Rows are points. Two turns around zero, p and q, are shown by what they do to some points. Where does a point land after both, in the order given? Backwards means that the second turn is done in reverse. Each puzzle has new turns, and all numbers are rounded.

Turn p:
| -1.10 |  0.14 |  0.63 | => |  0.77 | -0.32 |  0.97 |
|  0.30 | -1.71 |  0.90 | => | -1.32 |  0.69 |  1.27 |
| -0.18 | -1.55 |  1.52 | => | -1.06 |  0.26 |  1.89 |
| -0.39 |  1.30 | -4.75 | => |  2.48 |  2.06 | -3.74 |
| 1.36 | 1.81 | 1.70 | => | -0.86 | -2.67 | -0.37 |
Turn q:
| -1.04 | -0.83 | -4.06 | => | -0.11 |  4.26 | -0.25 |
| -1.81 |  0.77 |  2.00 | => |  1.13 | -1.46 |  2.11 |
| 1.61 | 0.95 | 1.14 | => |  0.29 | -1.73 | -1.31 |
|  1.25 | -0.89 |  0.92 | => | -1.32 | -1.07 | -0.56 |
Where do these land?
p, then q: | -0.60 |  1.60 |  0.40 | => | -1.63 |  0.05 | -0.66 |
p, then q backwards: |  0.99 |  2.09 | -0.84 | => | 2.12 | 1.18 | 0.39 |
q, then p: | -0.45 | -1.60 | -2.76 | => |  2.35 | -2.03 | -0.88 |
p, then q backwards: |  0.06 | -2.09 |  3.19 | => | -2.08 | -2.72 |  1.68 |

Turn p:
| -0.78 |  0.79 |  0.70 | -0.92 | => | -0.15 | -0.31 | -0.02 |  1.57 |
|  3.79 | -2.15 |  2.93 | -0.05 | => |  1.60 | -1.53 | -4.40 | -1.83 |
| -0.27 |  1.93 | -1.55 |  0.16 | => | 1.01 | 0.79 | 2.06 | 0.59 |
| -0.79 | -2.38 | -1.20 | -1.11 | => | -2.00 | -1.73 |  0.68 | -1.22 |
| -1.94 |  1.82 | -0.87 |  1.91 | => | -0.44 |  2.78 |  1.66 |  0.90 |
Turn q:
| -3.03 | -0.77 | -3.91 |  1.42 | => |  1.10 |  2.20 |  3.76 | -2.61 |
| -1.91 | -0.44 |  2.19 | -0.19 | => |  1.59 |  1.69 | -1.33 |  1.23 |
|  1.00 |  0.01 |  0.62 | -2.20 | => |  0.14 | -1.62 | -0.06 |  1.89 |
| 1.05 | 0.18 | 0.17 | 1.09 | => | -1.16 | -0.11 | -0.72 | -0.69 |
|  2.23 |  2.83 | -0.16 |  1.66 | => | -1.13 | -2.12 | -1.81 | -2.59 |
|  0.66 | -1.82 |  1.09 | -1.77 | => | -0.56 | -0.03 |  0.15 |  2.78 |
Where do these land?
p, then q: | -1.22 |  0.06 |  0.92 |  0.84 | => |  0.98 |  0.15 |  0.03 | -1.44 |
q, then p: | -1.55 | -0.54 | -0.02 | -0.85 | => |  1.46 |  0.68 | -0.90 | -0.11 |
p, then q: |  0.59 | -0.61 |  0.38 | -0.31 | => | -0.27 | -0.02 |  0.89 |  0.29 |
q, then p: |  3.05 | -1.42 | -0.13 |  0.16 | => | -3.04 |  1.23 |  0.46 |  0.61 |
q, then p backwards: | -0.46 |  0.27 | -4.69 |  1.98 | => |  0.12 | -1.63 | -4.68 |  1.29 |
q, then p: | -1.68 | -0.62 |  1.63 | -3.53 | => |  1.86 |  2.37 | -1.44 | -2.68 |
q, then p: | 1.27 | 2.84 | 1.92 | 1.71 | => | -0.67 | -2.17 |  3.00 | -1.46 |

Turn p:
| -0.42 | -1.71 | -0.47 | -1.51 |  0.72 | -0.38 |  0.49 | -1.24 | => | -0.62 | -0.04 |  0.24 |  0.89 | -1.11 |  0.46 | -2.31 | -0.20 |
| -1.32 |  0.56 | -0.40 | -1.15 |  1.28 | -1.01 | -0.26 | -1.55 | => |  1.30 |  0.46 |  0.10 |  1.74 | -0.48 |  0.25 | -1.49 |  1.10 |
| 1.22 | 3.25 | 1.31 | 2.63 | 1.27 | 1.10 | 1.75 | 4.14 | => |  1.54 | -1.48 | -2.33 | -2.07 | -1.03 | -2.10 |  4.89 |  0.10 |
|  1.43 | -0.19 | -1.65 | -4.04 | -1.90 |  1.45 | -1.22 | -1.66 | => | -0.05 |  3.72 |  0.08 |  0.32 |  0.68 |  1.06 | -2.42 | -3.12 |
| -0.11 |  0.09 |  3.55 |  1.82 |  0.46 | -1.09 | -0.26 | -1.42 | => | -0.53 | -1.88 | -1.05 |  0.23 |  2.32 | -1.80 | -0.59 |  2.34 |
| -2.71 | -0.56 | -0.38 |  2.77 |  0.67 |  0.47 | -1.10 |  1.20 | => |  0.51 | -2.57 |  0.84 |  0.06 |  0.30 |  2.41 |  1.80 |  1.43 |
| -0.37 | -0.81 | -2.43 |  2.47 |  1.15 | -1.68 | -1.20 | -1.33 | => | -1.47 | -0.17 |  1.86 |  2.86 | -0.36 |  1.12 |  1.29 |  1.81 |
|  1.33 | -0.07 | -1.44 |  1.67 |  0.83 |  1.47 |  1.28 | -1.43 | => | -2.23 |  1.05 | -1.68 |  0.63 | -1.07 |  0.83 |  1.19 |  0.78 |
|  0.61 | -0.46 |  4.13 | -2.96 | -1.36 | -0.72 | -0.57 |  3.94 | => |  2.23 | -2.38 |  0.52 | -2.86 |  1.41 | -3.15 | -1.39 | -3.42 |
|  0.32 | -0.09 | -2.22 | -1.70 | -3.12 |  0.40 |  1.10 | -0.66 | => | -0.68 |  3.29 |  1.41 | -1.81 | -0.65 |  0.94 | -0.97 | -0.81 |
Turn q:
|  0.40 |  0.23 |  0.35 |  2.51 | -0.03 | -0.94 | -0.86 | -1.83 | => | -0.67 | -0.34 | -1.61 |  0.88 | -0.94 |  2.05 | -0.65 |  1.47 |
| -1.90 |  0.05 |  1.76 |  1.51 | -1.42 | -0.89 |  2.27 |  1.25 | => | -2.43 | -0.22 | -0.09 | -2.31 |  0.17 |  1.43 | -1.05 | -2.01 |
|  0.88 | -1.21 |  0.47 |  2.11 |  1.65 |  0.49 |  3.47 |  1.17 | => | -1.66 | -1.25 |  1.60 |  0.84 |  3.04 |  2.18 | -0.53 | -1.19 |
|  0.06 | -1.20 | -1.41 |  0.33 | -1.69 |  0.88 |  1.60 | -0.01 | => | -1.31 | -0.86 |  0.27 |  1.32 | -0.45 | -0.35 |  0.83 | -2.11 |
| -3.02 | -0.75 |  2.39 | -0.90 | -0.53 | -1.34 | -2.31 |  1.31 | => |  0.64 |  3.20 | -2.03 | -3.14 | -0.16 | -0.11 | -0.39 | -0.74 |
|  1.37 |  2.84 | -2.13 | -2.71 |  1.25 | -0.42 | -1.85 |  1.68 | => |  1.05 | -0.01 |  1.22 | -0.35 |  0.42 | -4.21 | -0.10 |  3.03 |
|  2.66 | -2.04 | -0.74 | -1.75 |  0.41 | -0.36 |  2.72 | -2.06 | => |  0.03 | -0.82 |  2.87 |  1.77 | -0.01 |  1.42 |  3.57 | -0.09 |
|  0.27 | -1.39 |  0.98 |  2.40 |  0.14 |  0.13 | -0.98 |  2.00 | => | -1.15 |  1.98 | -0.83 |  0.98 |  1.40 |  0.84 | -1.97 | -0.51 |
|  1.06 |  0.51 | -3.39 | -1.00 |  2.86 |  0.58 | -2.15 | -1.91 | => |  2.55 | -1.38 | -1.19 |  2.39 |  0.85 | -1.78 |  1.65 |  2.91 |
| -1.76 |  2.94 |  1.74 | -2.50 | -2.65 |  1.87 | -1.92 | -1.59 | => |  2.95 | -0.29 | -0.21 | -2.37 | -4.33 | -1.47 | -1.37 | -0.78 |
Where do these land?
q, then p: |  2.10 | -0.73 | -2.65 | -1.92 |  0.80 | -1.93 | -0.07 | -1.62 | => | -0.56 | -1.56 |  0.14 | -2.83 | -2.44 | -1.75 |  1.18 |  1.21 |
q, then p: |  0.83 |  2.00 | -0.48 | -1.74 | -1.05 |  0.62 | -0.51 |  2.72 | => |  1.44 | -0.72 |  1.93 |  0.75 |  1.62 | -2.53 | -0.95 |  0.56 |
q, then p: | -1.61 |  0.19 |  3.10 |  1.40 |  1.84 |  1.58 | -0.92 | -0.19 | => | -0.23 |  1.40 | -1.64 |  2.29 |  1.02 |  0.97 |  0.71 | -2.92 |
q, then p: | -0.86 | -0.50 |  0.82 |  0.70 | -0.76 | -2.17 | -3.20 |  1.02 | => |  2.91 |  2.28 |  1.06 |  0.05 | -0.60 |  0.51 |  1.79 | -0.23 |
p, then q: | -2.05 | -0.13 |  1.43 | -0.75 | -0.78 | -1.59 |  0.70 | -0.81 | => |  0.52 |  2.88 |  0.46 |  0.02 |  0.43 | -0.87 | -0.66 |  0.97 |
q, then p: |  0.44 |  2.24 | -2.24 |  0.20 | -1.43 |  1.32 | -0.14 | -0.73 | => | -1.75 | -0.99 |  3.08 | -0.42 |  0.85 | -0.15 | -0.28 |  0.26 |
q, then p backwards: |  1.64 | -1.19 | -1.64 | -1.30 | -1.46 |  1.85 |  0.77 | -1.55 | => |  0.83 | -0.04 | -1.83 | -0.03 |  2.35 | -1.54 | -1.28 |  1.85 |
p, then q: | -2.93 | -3.51 | -1.88 |  0.40 |  2.33 | -2.30 |  2.08 | -0.62 | => | -1.02 |  3.87 | -1.37 |  0.48 | -1.71 |  0.03 | -2.38 | -3.65 |
q, then p: | 2.44 | 1.63 | 3.54 | 3.02 | 0.51 | 2.62 | 1.29 | 1.78 | => |  0.66 | -2.33 | -1.68 |  1.92 |  4.97 |  1.63 |  0.32 | -1.55 |

Turn p:
|  1.61 |  1.20 | -1.02 | -1.62 | -0.31 |  2.43 | -1.41 | -0.34 | -0.81 | => |  0.14 |  1.75 | -2.66 | -1.43 |  1.00 |  1.36 |  0.43 | -1.08 |  0.30 |
| -1.41 | -1.78 |  4.28 |  0.42 | -2.84 | -0.16 |  5.28 |  0.93 | -0.40 | => | -4.86 |  0.19 |  2.84 |  0.05 | -4.41 | -0.35 | -0.52 |  2.70 | -1.33 |
| -1.80 |  1.86 | -1.45 | -0.72 |  1.00 | -0.19 | -1.55 | -0.84 | -1.35 | => |  0.41 | -0.60 | -1.61 |  1.74 |  1.11 |  0.22 |  1.30 | -1.26 |  2.15 |
|  0.59 |  0.15 | -0.88 | -0.32 |  2.19 | -0.79 | -3.96 |  0.55 | -2.34 | => |  3.29 | -0.33 | -2.84 | -0.08 |  0.81 | -1.92 |  1.72 | -0.34 |  1.30 |
| -0.42 | -2.22 | -0.06 | -1.17 | -1.07 | -1.16 |  5.21 |  1.86 |  1.44 | => | -2.74 | -0.46 |  3.83 | -0.01 | -0.54 |  1.20 |  1.59 |  2.34 | -3.08 |
|  2.29 |  0.87 | -0.37 | -0.90 |  3.25 | -1.64 |  1.42 | -1.65 |  1.03 | => |  2.29 | -1.48 |  2.36 | -2.15 | -0.10 |  2.04 |  1.37 | -1.10 |  1.03 |
|  0.64 |  0.93 |  0.47 |  0.67 | -0.79 | -0.32 | -0.95 |  1.65 |  0.44 | => |  0.43 |  0.74 | -0.30 |  0.27 | -0.54 | -1.22 | -0.29 | -1.35 | -1.38 |
|  0.03 |  2.63 | -0.98 |  0.51 |  0.49 | -1.31 | -1.41 |  0.09 |  0.01 | => |  1.68 |  0.00 | -0.27 |  1.47 |  0.13 | -0.09 |  0.50 | -2.55 |  0.49 |
| -0.49 | -3.00 |  0.69 |  2.35 | -3.80 | -0.23 |  2.59 | -0.89 | -0.22 | => | -1.54 |  1.46 |  1.74 |  1.66 | -1.76 |  0.49 | -2.74 |  3.86 | -1.13 |
| -0.59 | -0.17 | -0.61 |  1.81 |  1.55 |  2.31 | -1.27 |  0.11 |  0.41 | => |  0.36 | -2.01 | -2.13 | -0.30 |  1.04 | -0.01 | -1.87 | -0.31 | -0.28 |
| -0.44 | -0.48 | -0.07 | -1.05 |  0.32 |  1.05 | -3.95 | -1.47 |  1.78 | => |  0.53 |  0.77 | -0.97 | -1.22 |  3.25 | -1.73 | -1.47 | -0.90 |  1.94 |
Turn q:
| -0.01 |  3.03 |  0.31 |  1.17 |  1.22 |  1.37 |  2.71 | -1.63 | -0.83 | => |  0.07 | -0.61 | -0.48 | -1.73 |  0.78 |  2.68 | -1.86 | -2.57 |  1.79 |
| -0.91 | -0.82 | -1.11 |  2.09 |  2.04 |  1.30 |  2.33 | -0.69 | -3.31 | => | -3.02 | -0.12 | -0.62 | -0.44 | -0.71 |  2.02 |  0.32 | -3.88 | -0.62 |
| -1.49 |  1.77 |  0.88 | -3.22 |  1.12 | -1.34 |  0.91 |  0.28 |  2.14 | => |  2.47 | -3.37 |  1.00 |  1.73 |  0.39 |  0.42 | -0.66 |  0.90 |  1.41 |
|  0.50 | -0.94 |  1.78 | -0.03 | -1.75 | -3.90 | -1.06 | -0.57 | -0.26 | => |  1.78 |  0.10 |  2.66 | -1.73 | -1.37 | -0.67 |  1.55 |  1.68 | -1.81 |
| -0.40 | -1.53 |  2.41 | -1.87 |  0.88 | -0.19 | -1.73 | -1.38 |  0.31 | => |  1.36 | -0.74 |  1.73 |  1.01 |  0.38 | -2.17 | -1.24 | -0.45 | -2.15 |
|  1.89 |  0.25 | -1.88 |  0.55 |  1.52 | -3.36 | -1.60 |  1.47 |  0.01 | => |  0.38 |  0.38 |  1.19 | -0.40 |  0.02 | -1.58 |  4.22 | -0.02 |  1.91 |
| -2.85 |  1.13 |  1.74 |  0.94 | -1.87 |  0.32 | -1.28 | -0.56 |  1.23 | => | -0.15 |  0.52 |  1.89 |  0.19 |  1.68 |  1.61 | -1.99 |  2.46 | -1.00 |
|  0.63 | -0.70 | -2.90 |  1.04 | -3.91 |  1.70 | -1.09 | -0.21 |  2.08 | => | -2.03 |  1.35 | -2.95 | -1.45 |  0.85 | -1.05 | -0.37 |  3.93 |  0.01 |
|  0.01 | -1.46 | -0.22 | -0.46 | -1.00 |  1.18 | -2.06 |  0.96 | -2.86 | => | -0.16 |  1.99 | -1.29 |  1.20 |  0.44 | -0.20 |  1.34 | -0.49 | -2.96 |
|  2.61 | -0.75 | -1.02 | -0.21 |  1.75 |  2.92 |  2.86 |  2.34 |  1.49 | => | -0.73 |  0.50 | -3.12 |  1.63 | -2.45 | -1.08 | -1.29 | -1.54 |  3.39 |
Where do these land?
p, then q: |  5.31 | -0.72 | -1.62 |  2.46 |  1.59 |  1.03 |  1.14 | -1.84 |  1.39 | => |  3.00 |  2.63 | -3.79 |  1.20 |  1.15 | -2.99 | -0.70 | -1.73 | -1.44 |
p, then q: | -3.20 | -0.09 |  0.38 |  0.24 | -2.15 |  0.43 |  1.55 |  1.72 |  3.62 | => | -1.35 |  0.12 |  4.14 |  1.01 |  1.26 |  1.86 |  0.02 | -1.28 | -2.66 |
p, then q: |  0.22 |  1.05 | -0.36 |  0.46 | -2.45 |  1.35 |  0.06 |  0.56 |  0.29 | => | -0.51 |  0.47 | -0.12 | -0.55 |  2.54 |  1.43 |  0.36 | -0.35 | -0.41 |
q, then p backwards: | -1.17 |  1.35 |  1.23 | -1.81 |  1.51 |  0.58 |  0.01 |  0.16 |  0.03 | => | -0.71 |  0.94 | -1.83 |  1.69 |  0.73 | -0.89 | -0.47 | -0.76 |  0.96 |
p, then q: |  4.04 | -0.74 |  1.64 | -2.99 |  1.66 | -3.39 |  1.39 | -0.11 | -0.27 | => |  4.94 | -1.15 | -1.63 | -0.30 | -3.21 |  0.87 | -2.28 |  0.03 |  0.24 |
p, then q: | -1.58 |  0.35 | -0.40 |  0.22 | -0.25 | -0.14 | -2.24 |  2.22 |  0.70 | => | -1.10 | -0.95 |  1.71 | -1.57 |  0.02 |  0.01 |  2.08 | -1.22 |  0.08 |
p, then q: |  2.23 | -1.88 |  2.00 |  1.48 | -0.37 |  0.90 | -0.95 |  0.31 |  0.94 | => |  2.74 |  0.32 | -0.36 |  0.68 |  1.03 | -0.79 |  2.32 |  0.80 | -1.27 |
p, then q: | -3.76 | -0.78 | -2.01 | -1.05 | -0.55 |  1.25 | -2.20 | -0.94 | -2.73 | => | -3.90 | -0.66 |  0.65 |  0.90 |  0.07 |  0.15 |  1.39 |  0.57 |  3.97 |
q, then p: | -1.27 |  1.07 | -1.02 |  1.56 | -0.93 | -1.60 | -0.89 | -3.61 | -1.92 | => | -2.06 | -1.30 | -1.05 | -2.26 |  0.02 |  0.24 |  3.10 |  1.17 |  1.99 |
p, then q: | -0.81 |  0.38 |  0.16 | -0.57 |  1.93 | -0.41 |  2.13 |  1.54 | -2.05 | => | -1.61 | -0.60 | -1.39 | -0.11 | -2.88 |  1.07 | -0.61 |  0.58 | -1.06 |
